Each row of a before or after table is a point. The points were changed in one or more steps. Then noise was added and the rows were shuffled. The steps act on columns, c1 being the first. Name the steps. A step turns or swaps two columns, mirrors them in a line or flattens them onto one, adds a multiple of one to another, or multiplies or shifts one. Angles are multiples of 10 degrees, from the lower column toward the higher: turns from -170 to 170, lines from 10 to 170 but not 90. Use the fewest steps. Two steps may share a column if one is a turn and the other turns, adds or multiplies; they go together, in the order done. Otherwise the lowest column goes first.
In the rows, zero is written as 128.

Before (13 x 3):
[[129 128  69]
 [143 124  61]
 [ 89 127  85]
 [113 123  47]
 [169  85  93]
 [125  94 190]
 [103 109  92]
 [129  94 151]
 [144  80  92]
 [182  72 103]
 [153 109 188]
 [133 126 154]
 [151 127 156]]
After (13 x 3):
[[112 129  63]
 [ 95  90  90]
 [ 74 103  94]
 [120  95 192]
 [ 99 119 189]
 [107 135 157]
 [117  97 149]
 [163 115  86]
 [140 119  48]
 [ 59  93 102]
 [145 101  90]
 [121 127 153]
 [125 125  67]]
Steps: mirror c1 and c2 in the line at 80 degrees

Before (8 x 4):
[[125  95 100 146]
 [117 117  97 133]
 [174  87  92  95]
 [166  93  99 145]
 [151 126 134  80]
 [221 112 112 137]
 [109  85 130  58]
 [110 189 103  71]]
After (8 x 4):
[[111 149 165  60]
 [112 119  63  72]
 [220 148 135 139]
 [116 157 122 134]
 [162 171 145 143]
 [150 123 134  81]
 [175 180 146  93]
 [125 168 141 148]]
Steps: mirror c2 and c3 in the line at 120 degrees

Before (8 x 8):
[[157 142  81 121 116 110 121 163]
 [ 96 156 151  97 167 170 171 116]
 [132 127 123  98 159 155 100 111]
 [ 57 133 153  99 144  88 109 177]
 [ 97 140 162 150 158 154  97 133]
 [146 202  37 119  99 113 101  77]
 [152 231 151 110 169 158  94  53]
 [178 130 111 152 175 129 116  72]]
After (8 x 8):
[[132 138 162 157 158 122  95 110]
 [174 236 154 105 167  53  90 159]
 [121 125 119  95 156  99  95 124]
 [113 143  80 118 120 169 117 117]
 [ 80 135 152  97 145 190 105 116]
 [120 154 152  91 170  98 171 113]
 [160 127 112 155 173  84 121 165]
 [ 58 205  38 112  92  92  96 163]]
Steps: add 1 times c3 to c1; multiply c6 by 0.7; turn c6 and c8 by -130 degrees

Before (8 x 9):
[[140 158 179 100 117 134 232 148 135]
 [119  84 148 201  78 110 117 167  88]
 [ 99  81 111  65 116 138 124 116 142]
 [140  99 124 115  99 125 106 100 127]
 [ 99 148 107 145 198 113 191 113 130]
 [104  91 117  92  73 108 177 107 106]
 [216  81 146 114 163 110 135 140 126]
 [116 141 114  65 149 215 121 136  85]]
After (8 x 9):
[[133 172 117  94  75 126 177 108 107]
 [245 178 146 112 164 119 135 138 125]
 [168 157 123 112  97 113 106 103 126]
 [144  75 115  68 150  35 121 136  83]
 [172  99 179 101 117 142 230 148 133]
 [130 167 113  63 118  87 125 118 141]
 [150 177 151 200  78 119 112 165  88]
 [128 118 104 147 202 159 193 111 130]]
Steps: shift c1 by 30; turn c2 and c6 by 150 degrees; multiply c6 by 1.3

Before (13 x 12):
[[128  12 127 151 118 143 151 140 101 113 144 126]
 [191 185 113  84 160 138  97 114 129 131  80 141]
 [185 124 121 158 114 149  86 127 124  78 111 139]
 [163 175 116  91 106 140 143 164 108  91 101 121]
 [182 162 137 174 144 149 118 117 108 115  69 208]
 [ 21 162 173 101 146  88 116 121 147  95 136 128]
 [145 175 169  99 100 150 119 122 119 133 139 141]
 [  7 153 149 109 137 140  92 114  91 109 140 122]
 [158 171 116 108 124  66 105 111  88 124  95 127]
 [187 182 116 110 148 137 110 135 106 107 148 186]
 [137 151 104 163 136 137 145 105 125 121 149 127]
 [164 170 150 154 158 136 123 167 106 127 146 116]
 [172 179 103 122 113 134  97 163 135 147 114 161]]
After (13 x 12):
[[ 85 154 149 109 140 138  93 113  90 242 138 120]
 [133 177 104 123 112 134  98 162 133  81 120 172]
 [178 182 118 109 148 136 109 136 107  88 141 202]
 [148 168 149 155 160 135 123 167 107  97 141 112]
 [177 174 117  92 106 139 141 164 111 116 109 118]
 [105 163 174 102 145  90 118 121 147 237 133 127]
 [200 124 122 158 115 148  86 125 126 104 116 142]
 [139 150 103 161 135 138 147 104 125 122 143 128]
 [148 171 116 104 126  67 105 112  87 104 105 126]
 [141  11 128 152 118 144 152 140  98 135 140 124]
 [156 185 112  85 161 138  97 115 130  72  95 144]
 [166 162 138 174 146 150 118 118 110  87  86 231]
 [133 175 169 100 101 150 118 122 118 109 133 145]]
Steps: mirror c1 and c10 in the line at 150 degrees; multiply c11 by 0.7; multiply c12 by 1.3

Before (8 x 14):
[[190 136  69 160  85 195 183 101 125 155 167 106  99 114]
 [142 159 132 175  44 136 135 127 100 170 102 114 136  60]
 [150 152  61 124 152  91 124 111 112 131  97 111 133 117]
 [105 110 136 159 128  98 133  94 136 112 134 109 135 109]
 [113 128 101 121  86 144 150 117  76 164 113 128 117  65]
 [ 80 210 140 112 189  72 122  75  20 122 133 163  91 212]
 [ 99 156  96 138 149 149 102 100 145 109  80  92 109  75]
 [141 153  43 155  69 150 144  86 119 173 178 100 143 105]]
After (8 x 14):
[[132 158 142 135  43 137 136 127 176 122 153 116 135  60]
 [ 93 211  92  72 190  71 123  74 195 215 123 163  88 213]
 [208 154  97 116  69 150 146  85 167 106  77 100 144 105]
 [142 157  87  99 150 149 102 100 102 128 176  93 110  75]
 [144 127 101  81  85 144 150 116 189 143 143 128 117  66]
 [110 110 112 120 127  99 133  94 111 131 123 111 135 110]
 [210 135 152 119  85 194 184 102 151 114  89 105  98 114]
 [196 152 114  84 152  92 125 111 142 138 159 112 132 117]]
Steps: turn c1 and c3 by 60 degrees; shift c4 by -40; turn c9 and c10 by -130 degrees; multiply c11 by -1
